Each row is a point. Each table stands for the endless flat space through its points: a line for two points, a plane for three, and so on. Write the one point that lies in both, or say that there is none.
(in the rows, 100 means zero)

First, 2 rows:
|  74 | 109 | 125 |
|  98 |  55 | 137 |
Second (2 x 3):
|  88 |  72 | 122 |
|  93 |  97 | 147 |
They share: no point

First, 4 rows:
|  98 |  84 |  88 |  99 | 114 |  78 |
| 122 | 114 |  65 | 126 | 107 |  93 |
| 118 |  90 |  86 | 110 | 127 |  92 |
| 139 | 113 |  56 | 125 | 136 |  96 |
Second:
| 137 |  59 |  62 | 133 | 154 | 101 |
| 125 |  84 |  65 | 104 | 137 | 108 |
| 128 |  80 |  89 | 118 | 139 |  86 |
They share: no point

First (4 x 9):
| 100 |  60 |  91 | 114 |  59 |  96 | 133 |  84 |  95 |
|  82 |  66 | 123 |  92 |  87 | 144 |  87 |  88 | 109 |
|  96 |  56 |  99 | 106 |  64 | 102 | 127 |  81 | 100 |
|  83 |  51 |  91 |  71 |  85 |  88 | 122 |  90 |  94 |
Second (2 x 9):
|  81 |  65 |  69 |  86 |  87 | 119 |  94 | 104 |  68 |
|  86 |  85 | 109 |  71 | 112 |  89 | 104 | 114 | 108 |
They share: no point

First (6 x 12):
|  80 |  85 |  73 | 121 |  43 | 121 | 137 |  62 |  78 |  96 |  86 | 142 |
| 110 |  75 |  62 | 124 |  66 | 147 | 116 |  98 | 111 |  75 |  79 | 126 |
| 100 | 116 |  42 | 213 | 114 | 138 |  76 | 103 |  98 |  25 |  99 |  74 |
| 153 |  76 |  49 | 100 |  76 | 151 | 101 | 119 | 116 |  97 |  85 | 148 |
| 135 |  21 |  58 | 103 |  77 | 157 |  70 |  98 | 141 | 102 |  58 | 135 |
| 136 |  86 |  55 | 169 | 123 | 145 |  57 | 125 | 132 |  48 |  84 |  89 |
Second (5 x 12):
| 124 |  88 | 108 | 131 |  97 | 114 |  60 | 104 |  91 |  77 |  77 | 130 |
| 135 |  72 |  65 | 127 |  75 | 129 |  85 |  65 | 112 | 122 |  68 | 134 |
| 114 |  71 |  42 | 120 |  41 | 161 | 120 |  80 | 129 | 109 |  58 | 148 |
| 146 |  60 |  58 | 147 |  99 | 170 |  98 | 114 | 169 |  95 |  67 | 110 |
| 135 |  90 | 115 | 138 | 105 | 134 |  62 | 130 | 115 |  67 |  70 | 127 |
They share: | 114 |  70 |  68 | 131 |  82 | 131 |  88 |  90 | 111 |  87 |  79 | 124 |

First (4 x 18):
|  98 | 101 | 103 |  74 | 119 |  95 |  92 |  98 | 130 | 110 |  91 | 117 |  81 | 102 | 120 |  64 | 124 |  82 |
|  90 | 104 | 102 |  80 | 120 |  89 |  90 | 100 | 131 | 106 |  90 | 125 |  81 | 104 | 120 |  69 | 119 |  77 |
| 107 |  99 |  94 |  68 | 150 |  98 |  84 | 112 | 128 | 127 | 108 |  97 | 100 |  89 | 105 |  83 | 120 |  64 |
|  71 | 114 |  91 |  90 | 137 |  72 |  86 | 104 | 127 | 107 |  91 | 135 |  86 | 105 | 109 |  88 | 109 |  63 |
Second, 3 rows:
|  89 | 106 |  94 |  68 | 125 |  86 | 102 |  78 | 115 | 114 | 101 | 114 |  79 |  92 | 109 |  68 | 131 |  80 |
|  89 | 104 |  94 |  62 | 124 |  86 | 108 |  65 | 108 | 113 | 115 | 110 |  79 |  80 | 107 |  68 | 136 |  75 |
|  77 | 136 | 118 |  66 |  96 | 106 |  92 |  93 | 136 | 101 |  87 |  94 |  55 | 100 |  87 |  64 | 108 |  63 |
They share: |  89 | 108 |  94 |  74 | 126 |  86 |  96 |  91 | 122 | 115 |  87 | 118 |  79 | 104 | 111 |  68 | 126 |  85 |
